Rows are points. Each copy is the shape, with its points in the same order, turned, moved and blurred by noise. Say if it was mirrored as well.

Shape (9 x 3):
[[-0.09  0.19  0.00]
 [ 0.33  0.17  0.03]
 [-0.01 -0.07 -0.52]
 [-0.14  0.13 -0.57]
 [-0.10  0.35 -0.56]
 [ 0.17  0.14 -0.20]
 [-0.26  0.38  0.10]
 [ 0.17  0.08  1.07]
 [-0.26 -0.26 -0.77]]
Copy 1 (9 x 3):
[[-0.25  0.26  0.04]
 [ 0.17  0.16  0.01]
 [-0.26  0.14 -0.49]
 [-0.39  0.35 -0.43]
 [-0.28  0.53 -0.39]
 [-0.03  0.21 -0.19]
 [-0.32  0.44  0.27]
 [ 0.17 -0.22  1.01]
 [-0.59  0.09 -0.71]]
Copy 1 is: only turned
Copy 2:
[[-0.26 -0.19  0.20]
 [-0.02 -0.29  0.49]
 [-0.13 -0.70 -0.08]
 [-0.38 -0.68 -0.04]
 [-0.53 -0.72  0.13]
 [-0.12 -0.46  0.26]
 [-0.51 -0.04  0.24]
 [ 0.17  0.73  0.60]
 [-0.19 -0.83 -0.43]]
Copy 2 is: mirrored
Copy 3 (9 x 3):
[[-0.06  0.42 -0.04]
 [ 0.30  0.28 -0.15]
 [-0.23  0.22 -0.58]
 [-0.31  0.46 -0.57]
 [-0.20  0.64 -0.57]
 [ 0.09  0.34 -0.33]
 [-0.13  0.62  0.10]
 [ 0.44  0.06  0.86]
 [-0.59  0.16 -0.77]]
Copy 3 is: only turned
Copy 4:
[[ 0.21  0.02  0.22]
 [-0.19  0.16  0.10]
 [ 0.20 -0.23 -0.43]
 [ 0.41 -0.01 -0.40]
 [ 0.41  0.15 -0.29]
 [-0.01  0.02 -0.12]
 [ 0.42  0.11  0.29]
 [-0.47 -0.08  1.08]
 [ 0.50 -0.43 -0.62]]
Copy 4 is: mirrored

Shape, 10 rows:
[[ 0.21 -0.54 -0.81 -0.46]
 [ 0.38 -0.05 -0.33  0.05]
 [ 0.38  0.50  0.21 -0.90]
 [-0.16  0.12  0.22  0.33]
 [ 0.14 -0.04 -0.04  0.05]
 [-0.44 -0.01  0.39 -0.74]
 [-0.60 -0.24 -0.83  0.40]
 [-0.37 -0.30 -0.29  0.31]
 [ 0.13  0.25  0.17  0.24]
 [ 0.19  0.01  0.22  0.18]]
Copy 1 (10 x 4):
[[ 0.49 -0.65 -0.34 -0.77]
 [ 0.54 -0.22 -0.23  0.00]
 [ 0.62  0.75  0.12 -0.58]
 [-0.20 -0.02  0.20  0.34]
 [ 0.21 -0.09  0.08  0.00]
 [-0.27  0.38  0.46 -0.71]
 [-0.48 -0.72 -0.55 -0.06]
 [-0.24 -0.59 -0.08 -0.02]
 [ 0.15  0.07  0.09  0.35]
 [ 0.28 -0.07  0.27  0.28]]
Copy 1 is: only turned
Copy 2 (10 x 4):
[[-0.28 -0.75 -0.79  0.22]
 [ 0.27 -0.23 -0.42  0.22]
 [-0.08  0.25 -0.31 -0.79]
 [ 0.22  0.05  0.32  0.42]
 [ 0.19 -0.14 -0.07  0.22]
 [-0.63 -0.07  0.38 -0.34]
 [-0.33 -0.21 -0.25  1.20]
 [-0.14 -0.28  0.13  0.77]
 [ 0.40  0.15  0.12  0.20]
 [ 0.41 -0.03  0.15  0.12]]
Copy 2 is: only turned
